Each row of a before or after table is a point. The points were changed in one or more steps. Then noise was added and the rows were shuffled. The steps act on columns, c1 being the first. Name the steps. A step turns or swaps two columns, mirrors them in a line or flattens them onto one, adds a multiple of one to another, or multiplies or shifts one. Angles are multiples of 10 degrees, from the lower column toward the higher: turns from -170 to 170, lines from 10 to 170 but not 90. Use the fewest steps. Two steps may share a column if one is a turn and the other turns, adds or multiplies; they go together, in the order done. Otherwise the lowest column goes first.

Before (10 x 2):
[[ 3.6  8.4]
 [-3.2 -1.6]
 [-2.9 -4.4]
 [ 6.7  1.7]
 [-2.6 -2.7]
 [ 0.3 -1.9]
 [-3.3  0.6]
 [ 8.1 -0.4]
 [ 7.3  2.1]
 [ 1.2  2.8]]
After:
[[ 5.6 -2.2]
 [-1.3  0.4]
 [ 0.1 -0.2]
 [-3.3  1.1]
 [-2.2  1.0]
 [ 0.8 -0.3]
 [-1.5  0.5]
 [ 5.5 -1.8]
 [ 7.3 -2.5]
 [ 0.5  0.1]]
Steps: flatten c1 and c2 onto the line at 160 degrees

Before, 10 rows:
[[-3.3 -1.8  0.3]
 [ 6.5  1.3 -2.1]
 [ 2.8 -1.3 -0.6]
 [ 5.6  1.4 -2.3]
 [-0.1  1.4  1.6]
 [ 4.3 -2.0  3.1]
 [-5.4 -0.5  3.3]
 [ 5.7  6.8 -5.2]
 [-4.0 -0.6  7.0]
 [ 1.5  1.5  1.2]]
After (10 x 3):
[[  0.6  -2.4   0.7]
 [  2.1   1.7   5.0]
 [  6.6  -4.4   0.1]
 [ -1.2   2.4   2.3]
 [  4.9  -2.8  -3.7]
 [-10.1  -0.1   2.5]
 [ -5.5   1.8   4.0]
 [  2.7   0.0  -1.8]
 [ -4.5   2.0   3.0]
 [ -0.8  -1.8   2.5]]
Steps: turn c1 and c3 by 60 degrees; turn c1 and c2 by 140 degrees

Before:
[[ 1.4 -1.8  5.8  6.0  2.4 -1.1]
 [ 5.7  4.7  3.8 -3.0 -2.5 -2.4]
 [-3.4 -3.4 -4.6 -1.3 -2.1 -1.0]
 [-1.5 -1.3 -0.2  0.7  5.3  1.9]
 [-1.6 -4.4 -4.7 -0.1 -1.5  2.9]
 [ 2.5  6.7  3.3 -3.5 -7.0 -2.9]
 [-4.8 -0.3 -3.9  3.7 -1.8 -0.8]
 [-1.2 -4.7 -1.9  4.3  0.9  3.9]
 [-4.4 -0.6 -5.0  3.1  0.9  4.6]
 [-0.5 -0.5 -5.8  7.0  1.3  0.0]
 [ 0.8 -1.9 -2.9 -0.8 -4.3 -4.1]
 [-2.7  1.0 -4.8  0.7 -3.4  3.1]]
After (12 x 6):
[[ 0.8 -2.4 -1.6  0.9 -3.3  8.4]
 [ 3.1  1.2  2.6  4.2  1.2  2.9]
 [-5.0 -0.9 -4.3 -3.4 -6.9  1.6]
 [ 4.3 -1.0 -4.5 -1.0 -2.0  5.6]
 [ 0.3  1.4 -7.1 -1.1 -4.4  4.0]
 [ 3.3 -3.6 -3.6  3.7 -2.0  4.2]
 [ 0.4 -0.1 -2.4  7.0  1.2  4.0]
 [ 3.3  0.8 -0.6 -0.3 -1.9  6.8]
 [-6.3  2.2 -1.9 -3.1 -2.5 -2.3]
 [ 1.6 -0.7  4.3  0.6  5.3 -3.5]
 [ 0.0  1.6  3.0  5.9  2.6 -7.4]
 [ 3.0 -3.2  2.1  3.1  1.0  5.9]]
Steps: multiply c2 by 0.7; turn c1 and c2 by 130 degrees; add 1 times c5 to c3; turn c3 and c6 by -60 degrees
